Each row of a before or after table is a point. One or more steps were done to the points. Then noise was added and the rows were shuffled. The steps act on how far a point lies along the listed directions, d1 being the first. Name the steps. A step turns or swaps two directions, mirrors them in a line or flattens them onto one, adds a multiple of one to another, or multiplies one. Angles are multiples of 10 degrees, from the lower direction toward the higher: turns from -170 to 170, lines from 10 to 170 but not 90. Use the fewest steps. Two steps may share a direction if one is a turn and the other turns, adds or multiplies; they go together, in the order done. Otherwise the lowest direction goes first.

Directions:
(1): [ 0.3 -6.1  0.0]
(2): [5.5 0.3 2.7]
(3): [-2.7 -0.2  5.5]
Before (12 x 3):
[[ 3.8 -1.7  5.6]
 [ 2.7 -0.3  0.6]
 [-0.6  0.0 -1.5]
 [-3.9 -1.0 -3.1]
 [-7.7 -0.9  0.3]
 [-5.7 -6.1  1.5]
 [-1.6 -5.8  7.4]
 [ 1.8  1.7  4.1]
 [ 0.1 -6.6  2.6]
 [-4.3 -3.3 -2.3]
 [-1.4 -4.8 -5.0]
 [-4.0  3.5 -1.1]]
After, 12 rows:
[[ 1.0 -1.5 -7.0]
 [-6.2 -4.4  1.5]
 [-0.3  1.0 -4.4]
 [ 1.1 -3.2  5.0]
 [ 2.4  0.0 -1.9]
 [-2.6  2.1  2.7]
 [-4.6 -4.2 -6.0]
 [-6.8 -0.4  3.0]
 [-1.9 -0.7  4.6]
 [-0.2  0.7  1.8]
 [-2.3 -2.4  3.8]
 [-0.7 -4.5 -1.9]]
Steps: multiply d1 by 0.7; mirror d2 and d3 in the line at 140 degrees

Directions:
(1): [-6.6 -0.4  1.4  1.4  1.2  5.1]
(2): [-2.0 -2.5 -7.5 -1.5 -2.7  0.2]
(3): [-2.7 -1.2  3.0  1.7 -6.6 -3.3]
Before:
[[  4.3  -0.7  -7.0  -3.2  -5.7  -2.1]
 [  1.5  -3.1 -11.5  -2.5  -4.2  -5.4]
 [ -7.6  -1.8   1.3   3.6   0.1   5.0]
 [  0.4   1.8  12.4   1.8  -2.7  -2.4]
 [ -2.1   0.1  -1.0  -0.1  -2.7   0.1]
 [ -1.5   1.9   4.8   1.3  -1.4  -0.3]
 [ -1.4  -3.9  -1.9   2.1  -0.4  -2.2]
 [ -2.7   0.1  -8.2  -1.5   7.9   7.4]
 [ -0.8  -0.1  -0.7   1.6   1.8   2.1]]
After:
[[ 3.0 -0.2 -0.8  0.4 -0.6 -1.5]
 [10.7  1.8 -4.1 -1.8  2.1 -5.7]
 [-1.6  0.9  1.0  0.5 -4.1 -1.1]
 [-1.3  1.4  1.1  0.9 -1.6 -0.7]
 [-2.0 -3.1  1.2  3.3  1.1 -1.0]
 [-5.1 -1.4  3.2  0.3 -4.2  1.3]
 [ 2.6 -1.5  1.5  2.4 -5.5 -6.8]
 [-1.8  1.3 -0.3 -0.5  2.2  6.7]
 [-4.0  0.7 -0.2  1.1  5.0  2.9]]
Steps: mirror d1 and d3 in the line at 70 degrees; multiply d2 by 0

Directions:
(1): [-1.7 -3.1 -1.4  1.6 -3.0  0.6  8.2 -4.0  1.5]
(2): [ 2.8 -3.9  0.3 -6.5 -3.2 -2.8 -1.8 -0.7  5.0]
(3): [ 1.1  7.0  3.6 -3.7 -1.5  4.1  1.3 -3.8  1.2]
(4): [ 3.2 -2.9  5.7  3.4  5.4  1.3  0.0 -2.0  3.9]
Before:
[[ 3.8  3.1  2.8 -6.7 -1.5  0.4 -3.5 -2.3  2.6]
 [ 7.1  1.1  5.7 -9.0  2.2  0.4 -6.3 -3.0  3.6]
 [ 2.8 -0.2  1.1  2.1  0.7  0.3  4.1 -1.6  3.2]
 [-7.8  6.5 -5.7  5.6 -3.7 -1.2  4.0  2.7 -8.5]
 [-3.1  1.6 -1.6 -0.5 -3.0  0.2  3.0 -3.6 -0.1]
 [-5.3  0.5 -9.6  3.2 -3.3 -1.6  3.6  0.3 -6.3]
 [ 1.9  3.8  7.4 -6.3  3.8  1.0 -2.9 -2.0  1.4]
 [-5.3 -1.2 -7.6  8.4 -3.0 -0.5  3.1  2.8 -5.2]
 [ 3.2 -0.1  4.4 -4.0  2.5 -1.5 -6.4  1.8  5.1]
 [-1.2  1.9  1.8 -3.4 -1.9 -1.4 -0.7  0.7  1.1]
 [ 3.7  1.4  1.5  2.1  3.9 -1.1 -1.1 -1.3 -2.7]
 [-3.1  1.9 -0.4  4.3  2.9  3.6  3.1 -0.5 -3.1]
 [ 2.3 -2.1  3.8  0.4  3.2  2.0 -2.6 -0.4  4.8]]
After, 13 rows:
[[  3.2   5.4   0.6 -10.7  -2.8   0.5  -4.5  -2.2  -1.1]
 [  1.5  -6.4   1.0   8.8   6.7   0.0   2.5  -2.6   1.8]
 [  1.6   3.7  -1.7  -1.2  -1.2  -0.7   1.6  -1.9  -4.0]
 [  3.1   3.4   1.9  -5.5  -0.6  -0.1  -4.9  -0.6   1.3]
 [ -0.3   1.2   3.7  -1.3   0.7  -1.2  -1.5   0.6   1.8]
 [ -0.8  -5.8   0.0  10.6   2.0   1.1   4.3  -1.2   1.6]
 [ -0.1  -1.2   6.1  10.8   7.1  -0.2   2.1  -0.4   0.8]
 [  0.5   0.7  -4.2   0.5  -0.9  -2.9  -1.0   3.8  -1.1]
 [ -0.9   6.4   2.3  -8.4   0.3  -0.2  -3.6   0.5  -2.4]
 [ -2.3   2.7  -3.9  -3.8  -4.7   1.2  -0.8   1.0  -0.3]
 [ -0.7   5.2   0.6  -6.9  -4.4   0.3   0.4  -1.1   2.5]
 [ -0.3  -2.0   0.6   2.3   3.5  -2.2  -3.9   0.5   0.2]
 [ -2.8   0.7  -1.0   2.8   2.7   1.5  -0.3   1.3  -3.1]]
Steps: mirror d1 and d3 in the line at 130 degrees; multiply d2 by 0.7; multiply d4 by -1

Directions:
(1): [ 2.1 -0.7  1.8 -3.0  9.1 -1.5  4.1  0.1  1.6 -2.4  4.8  2.9  2.7  3.2]
(2): [-1.2  5.0 -1.1  2.4  1.0 -0.9  2.2  8.0 -0.7 -1.5 -4.2  0.4  6.8 -2.1]
(3): [ 1.6  8.6  3.2  0.4 -2.3  0.1  2.5 -5.2 -5.3  0.9  4.0 -0.1  2.0 -1.0]
(4): [ 2.7 -3.3 -3.4  5.8  0.2  1.2  8.5 -2.4  1.1  1.4  0.0  0.3 -0.7 -5.4]
(5): [-5.7  0.1 -2.8 -2.8  3.9  5.7 -2.2 -4.8 -0.6  2.4 -2.3  3.7  3.7 -3.7]
Before, 13 rows:
[[  0.0   2.8   3.4   2.0  -6.3  -3.5  -3.8   1.9  -0.3  -0.5  -1.3  -2.5
   -2.1   2.6]
 [ -0.3   2.3  -1.4  -1.1   8.4   1.3   6.9  -2.6   0.2  -0.4   1.2   3.9
    4.6  -3.1]
 [  0.2  -0.5   0.1   0.3  -0.4   0.3   0.8  -6.2  -0.7   0.1  -0.4  -1.7
    0.7   0.2]
 [ -2.0  -5.2  -4.1   3.1  -5.8   3.7  -1.1  -2.7   0.6   4.7  -4.5  -2.4
   -2.6  -4.9]
 [  1.5   1.6  -2.3   2.7   3.9   2.0   6.5  -2.7  -2.2   0.9   2.2   2.0
    3.2  -3.0]
 [  0.1   4.9  -1.1   3.4   3.9   4.3   4.8  -3.7  -1.4   0.7   3.7   2.6
    3.2  -2.5]
 [  3.1  -2.1   0.9   1.8  -1.1  -2.1   2.4   3.1   1.7   0.6   3.5  -3.4
   -1.3   0.2]
 [  1.2   1.6  -4.4   4.6   3.2   0.1   9.8  -5.2  -0.6   1.0   1.6   3.3
    2.2  -5.7]
 [  0.0  -1.9  -3.4  -0.1  -1.2   3.9   4.0 -10.2   0.6   4.8   2.5   1.6
   -2.8  -2.8]
 [  0.3   2.8   3.4  -3.1  -0.9  -3.9  -2.4   5.2   0.1  -2.5   0.4  -1.6
    0.6   2.3]
 [  2.8  -4.0   1.3  -0.8  -0.7  -4.2  -4.6   3.5   2.0  -1.0   1.3  -4.0
   -2.8   6.1]
 [ -0.7   1.0   1.6   0.7   1.9   2.3   3.9  -3.9  -1.0   0.7   2.4   2.3
    0.1  -0.4]
 [  0.7  -3.2  -0.1   2.2  -2.4  -1.5   1.3   5.4   3.2   0.3  -5.0  -1.0
   -1.8  -1.6]]
After (13 x 14):
[[  0.5  -0.6   1.9  -2.1   0.3  -0.2  -0.4  -9.3  -0.8   0.1   2.7  -1.7
   -1.5   2.2]
 [ -2.3  -1.9   0.9  -2.0   0.6  -1.4  -3.6  10.6   4.0  -1.3  -7.2   0.5
    1.6   0.8]
 [ -0.2  -5.9   3.3  -8.0   6.2  -1.0  -5.7  -0.4   3.1  -0.8   3.8   0.2
   -2.0   8.0]
 [ -4.2   6.0  -3.4   0.7   4.3   4.4   4.3  -2.3  -2.1   1.5  -3.9   3.6
    7.5  -7.3]
 [  2.2  -8.9  -1.8   2.1  -5.2  -1.6  -4.7  -0.1   3.0   1.2  -1.2  -5.6
   -7.1   2.3]
 [ -3.0   6.9  -1.6  -0.8   2.4   4.2   0.3  -2.6  -4.9   1.7  -0.8   2.5
    6.8  -2.4]
 [ -1.0  -2.8   1.5  -9.6   2.5   3.1  -3.5 -17.4   0.0   4.1   9.6   2.9
   -6.7   5.1]
 [ -2.4  -0.8  -0.1  -1.0  -4.1   1.3  -4.9   1.5   0.4   2.4   0.0  -3.4
   -0.8  -1.0]
 [ -2.1   2.1   2.2  -0.6   0.1   3.0   1.4  -7.2  -2.4   1.6   3.2   2.4
   -1.3  -0.6]
 [  1.1   2.4  -0.1   4.0  -4.8  -3.2   3.3   6.6  -0.1  -1.0  -3.1  -2.6
    0.3  -3.9]
 [ -6.4   8.8  -1.9  -3.8   3.5   2.4  -2.3  -5.2  -4.3   1.1  -0.9   5.1
    7.0  -2.5]
 [  2.1   3.0   4.3   2.5  -5.1  -4.5  -1.0   2.5   0.4  -1.4   0.4  -2.3
   -2.3   3.7]
 [ -2.1  10.4   0.0   1.5   2.7   5.9   2.0  -3.8  -3.7   1.4   2.5   3.0
    6.5  -2.7]]
Steps: turn d1 and d5 by -120 degrees; turn d4 and d5 by 130 degrees; multiply d2 by 2.5; multiply d3 by 1.6

Directions:
(1): [ 2.3 -4.8 -0.9  0.2 -2.1  2.1  3.0 -4.7 -1.6  4.0  1.7  0.6  2.0  0.0
 -9.1 -0.4 -5.5 -0.5  5.3  3.7]
(2): [ 0.2 -3.6 -0.1 -0.9  5.2  7.7  1.9 -4.4  2.9 -2.7 -4.9  4.4  4.2 -2.1
  1.0 -1.6  3.8  3.5  1.6 -3.6]
(3): [-2.3 -5.4  2.2  2.4  2.8  0.1 -0.8 -1.0 -3.5  4.2  3.7 -4.1 -4.6 -8.9
 -0.3 -3.0  1.9 -0.6 -1.8 -4.3]
(4): [ 0.8  8.5 -1.9 -2.8  5.7 -3.6 -4.4 -4.6 -0.4  0.8 -1.5 -1.3  1.4 -5.6
 -2.9  2.5 -3.6  3.6  1.1 -1.0]
Before, 8 rows:
[[ 2.3  5.2 -1.9 -2.3  1.9 -1.4 -4.9 -2.7  1.8 -0.8 -0.4 -1.0  1.6  0.1
  -2.0  4.1 -4.9  2.1  1.2 -0.3]
 [-2.6 -9.9  2.2  2.3  3.0  2.7  2.0 -3.7 -2.9  7.0  5.4 -3.3 -3.7 -9.6
  -2.3 -2.0  0.3 -0.9  0.4 -0.3]
 [-1.1 -0.9  1.5 -0.3 -0.9 -0.5  1.6  0.5 -1.3  0.6  0.8 -1.4  0.2  0.6
   1.6  0.7 -0.8  0.2  2.1  0.9]
 [ 2.8 -5.1 -0.4  1.3 -1.8  4.4  4.1 -2.3  0.2  1.7  0.1  1.4  1.1  2.5
  -4.2 -0.9 -1.0 -0.9  6.5  3.5]
 [ 1.2  1.1 -0.1  2.5 -7.5 -5.0  0.8  3.5 -1.2  2.1  5.0 -1.4 -5.1  5.0
  -1.0  0.4 -5.4 -3.0 -1.1  3.7]
 [ 1.3  5.2 -1.1 -3.6  2.3 -1.3 -1.3 -2.2  3.6 -2.2 -3.9  2.0  4.7  0.6
  -1.1  2.7 -2.0  2.1  0.9  2.0]
 [ 0.1 -0.9 -0.8  1.4 -0.5  2.2  0.9  0.1  0.3 -0.9 -2.1  4.9  1.2  2.5
  -0.9  1.0  1.3  1.5  2.0  3.7]
 [ 2.1  0.7 -0.5 -0.6 -4.5 -1.5  1.0  2.0 -1.3  0.8  1.4 -0.3 -0.1  1.2
  -0.6  1.5 -0.5 -0.3  0.4  3.0]]
After:
[[ -0.8  13.0   0.0  -2.4   0.1 -13.5  -7.3   3.8  -1.4   2.1   2.7  -6.6
   -3.7  -3.3   1.0   4.5  -4.6  -1.0  -4.3   2.4]
 [ -0.6  -7.9   1.9   2.5   5.9   8.0   2.3  -2.3   0.6   0.0  -1.8   0.4
   -1.3  -6.5   3.5  -4.1   7.7   1.5   2.0  -5.8]
 [ -1.8  -1.3   0.1   1.9   3.6   3.3  -0.7   0.0   0.2  -1.5  -2.9   4.0
   -0.4  -2.9   3.0  -0.3   5.5   2.8  -0.6  -1.2]
 [ -1.3  -3.1   1.7  -0.1   0.0   2.0   2.4   0.0  -0.6   0.0  -0.1  -0.3
    0.9   0.5   2.6  -0.2   1.0   0.6   1.9  -0.4]
 [  0.7  -3.9   0.9   0.5  -2.8   2.3   2.1   2.6  -0.2  -0.2   0.1   0.6
   -0.7  -0.5   3.3  -0.6   4.5   0.3  -1.1  -0.7]
 [  0.4 -10.0   0.4   0.7   1.8   5.9   4.4  -7.0  -1.3   6.3   2.8   0.6
    1.5  -4.8  -7.7  -0.9  -3.3   0.0   5.2   3.3]
 [  0.8  12.4  -1.0  -0.8  -3.0 -14.8 -10.1   4.2  -3.5   3.6   7.3  -9.4
   -7.0  -1.1  -1.2   6.2  -8.8  -2.5  -3.5   2.3]
 [ -0.7 -10.8   2.4   4.7  -5.0   6.8   5.7   3.7   1.8  -1.7   1.1   3.1
   -3.5   4.4   5.6  -4.6   4.9  -2.3  -2.5  -2.3]]
Steps: swap d1 and d3; multiply d4 by 3; turn d2 and d4 by 60 degrees

Directions:
(1): [ 0.5 -4.4  2.2 -0.2 -7.7  1.1 -4.0  3.2 -3.1  2.6  3.6  5.2 -6.2 -2.5
  0.8 -7.1 -1.5  0.9  3.8 -3.1  0.6 -4.1  2.9  0.8  3.7  4.0 -0.3  2.1
  1.7  3.3  5.5 -2.5]
(2): [ 3.5 -1.4  1.1  4.5  1.3 -9.9 -2.7 -1.5 -1.7  4.5 -1.9  2.2 -3.4  3.9
  1.6  2.9 -6.2 -5.4 -0.7 -0.4  0.9  0.2 -4.2 -2.4  1.0  3.8 -4.6 -1.7
  4.1 -1.3 -0.2  6.0]
(3): [-0.3  0.6 -2.2  0.3  2.7 -1.1  0.2 -0.4  2.3 -4.9 -1.6 -4.7 -8.0 -2.7
 -1.2  4.1  4.6  3.1  3.0  2.4  2.6 -6.3 -0.9  5.5 -1.5  3.0  1.4 -4.9
  8.4  0.7  3.2  1.1]
(4): [ 3.6  3.8  1.6  0.8 -1.9  4.9 -0.1  0.8 -2.1  2.7 -5.3  1.4 -1.1  5.1
 -3.6  5.5  6.7 -4.6  1.2 -6.1  0.2  1.4  1.0 -1.8  0.0 -0.3  6.2  4.0
  1.0 -1.1  6.7  4.2]
Before:
[[  1.8  -0.9  -1.1  -2.2  -2.9   2.7  -2.1  -0.3  -2.0   2.1   1.6  -0.9
   -7.1  -2.2   1.5  -2.0   1.1   0.4   3.4  -0.5   0.3  -4.7  -0.4   2.7
    0.9   6.1   1.1  -2.5   3.5   3.2   4.8  -3.2]
 [ -4.1   1.4   0.1  -1.3  -0.4   3.8   0.1  -0.7   2.7  -1.8   2.6  -2.0
    4.7  -2.2  -1.0   0.8   4.1   1.8  -0.4  -0.7  -0.3  -1.0   0.6   1.0
   -0.9  -4.8   3.4   1.4  -2.4  -0.5  -2.4  -1.4]
 [  4.4   7.3  -0.7   6.2   5.8  -5.5   1.4  -2.9   0.5   2.3  -8.4  -1.4
   -1.3  10.0  -2.9  13.8   2.4  -5.6  -5.1  -2.3  -0.2   3.4  -6.6  -5.9
   -3.8  -0.7   1.6  -2.3   7.0  -4.9   0.5  10.8]
 [  0.9  -1.8   3.1  -1.8  -4.4   2.7  -3.0   2.0  -2.5   1.1   1.1   0.9
   -4.4  -3.8   0.5  -4.1   2.0   4.1   4.0  -4.0   0.5  -4.2   3.0   2.1
    2.1   2.4   1.7   1.8   5.3   2.7   6.2  -5.7]
 [  5.6   4.1   2.2   2.9  -6.2   4.8  -2.2   3.6  -6.1   6.9  -2.5   6.5
   -7.0   4.3  -4.5   3.2   4.6  -8.6   4.0 -10.7   0.9  -2.4   0.4  -3.7
    1.9   2.0   5.6   6.3   1.6   0.5  11.6   2.7]
 [  0.4  -0.3   6.1  -1.7 -12.1  10.4   0.6   5.9  -6.1   3.3   1.4   8.2
    9.9   0.9  -1.1 -10.5   3.0  -1.9  -2.5  -7.3  -6.9   4.4   7.9  -4.2
    3.0  -3.8   1.4  10.5 -12.6  -0.2   2.6  -8.1]
 [ -2.6   2.7  -3.9  -1.6   2.7   5.5   3.3  -1.4   5.4  -3.7  -1.1  -4.7
    3.1  -0.9  -0.1   2.2   5.4   2.9   0.2   1.8  -0.8  -0.5  -1.0  -0.6
   -1.5  -3.0   3.1  -0.2  -2.2   1.0   1.4  -3.0]
 [ -0.3   1.3  -0.7   0.4  -2.3   4.8  -1.6  -0.2   0.4   0.6  -0.1  -0.7
    3.3   0.2  -0.8   0.1   4.5  -0.4   1.9  -1.7  -0.6  -2.0  -0.4   1.4
    0.2  -1.2   2.1   0.4  -0.7   2.1   4.4  -2.8]
 [  4.8   2.0   2.8   4.0   0.4  -4.8  -2.9  -1.9  -1.1   4.3  -3.4   3.0
   -4.8   2.0  -1.2   6.6  -0.3  -2.4   1.4   0.6   1.0  -1.6  -2.7  -3.2
   -3.1   4.6   3.1  -1.8   4.8  -1.2   4.2   7.1]
 [ -2.4  -1.1   0.0  -4.9  -2.4   4.5  -0.7   0.5   1.3  -0.1   3.4  -0.5
    5.3  -3.6  -1.1  -4.2   1.7   3.2  -0.6   0.0  -1.1   1.2  -0.1  -1.1
    0.1  -1.3  -1.4   1.0  -3.7  -0.2  -0.8  -3.9]]
After:
[[ -1.1   0.9  -0.8   0.0  -2.1   4.6  -1.2  -0.4   0.7   0.6   0.6  -0.7
    5.2   0.0  -0.1  -0.6   3.5  -0.1   1.1  -1.1  -1.0  -1.1  -0.6   0.9
    0.2  -2.2   1.1   0.6  -2.0   1.9   2.9  -3.5]
 [ -0.8  -0.8   0.3  -4.1  -3.5   4.9  -1.9   1.2   0.6   0.2   1.5  -0.5
    0.4  -2.7  -2.3  -1.8   4.7   2.3   1.7  -1.9   0.1  -1.4  -0.2   0.0
    0.3   0.9   0.4   1.2   0.2   0.0   3.8  -1.7]
 [  1.7   1.0  -0.3  -2.5  -1.1   3.1   0.2  -1.9  -2.4   5.8   1.3   0.9
    5.3   2.1   2.4  -2.2  -3.0  -3.2  -2.2  -1.0  -3.0   4.8  -1.5  -3.6
    0.3   0.3  -0.2   1.3  -6.8   0.2  -2.2  -2.9]
 [  0.6   0.0   3.9  -2.1  -2.5   3.0  -0.7   0.7  -3.0   4.6   0.6   2.8
    7.5   0.4   1.5  -4.2  -2.1   0.4  -1.4  -4.6  -2.5   4.7   2.0  -3.9
    1.6  -3.2   0.4   5.8  -4.4  -0.2  -0.5  -5.6]
 [ -3.4   1.4   0.1  -0.7  -1.1   4.1  -0.8  -0.3   2.4  -1.9   1.6  -2.0
    1.4  -2.4  -1.8   1.9   5.7   1.9   1.1  -1.4   0.7  -3.1   0.8   2.1
   -0.8  -3.0   4.6   1.0   0.3  -0.3   0.3  -0.3]
 [  0.0  -3.2   4.7  -1.6 -14.2   9.7  -2.3   7.8  -5.1  -1.8   2.6   5.6
   -5.9  -5.7  -1.7 -11.5   7.3   3.7   4.6  -5.7  -2.6  -7.6   9.0   4.3
    3.7   3.6   2.7   4.8   0.2   3.7  10.4  -9.4]
 [ -0.3   3.4  -2.6   4.0   6.3  -7.3   1.5  -2.5   3.7  -3.6  -2.5  -4.3
   -3.9   1.9  -0.6   7.3  -0.4   2.2  -3.9   4.1   0.8  -1.8  -5.7  -0.9
   -3.6   0.4  -2.3  -7.2   8.6  -2.3  -3.3   4.4]
 [ -2.0   3.0  -3.9  -1.1   2.4   5.7   3.0  -1.3   4.7  -3.5  -2.0  -4.5
    2.0  -0.2  -0.7   3.0   6.1   2.2   0.7   1.2  -0.5  -0.8  -1.0  -0.6
   -1.6  -2.6   3.7  -0.1  -1.4   1.0   2.8  -2.3]
 [  0.1   1.4   0.5  -0.2  -3.8   3.3   0.2   2.6  -3.1   3.6   4.4   4.9
    1.1  -1.4  -0.8  -4.3  -2.3  -2.7   0.7  -3.8  -1.0  -0.2   0.6  -3.3
    1.1  -1.7  -0.1   3.8  -5.3   1.3   1.1  -4.4]
 [  1.7   0.8   1.8   2.4   1.9  -5.6  -1.5  -2.8   0.4   3.2   0.2   2.4
    1.7  -0.2   1.0   2.6  -4.6   0.0  -1.3   4.0  -0.3   1.2  -2.8  -4.1
   -3.7   1.6  -0.2  -2.4  -1.0  -1.5  -2.7   3.3]]
Steps: mirror d1 and d3 in the line at 150 degrees; flatten d2 and d4 onto the line at 160 degrees
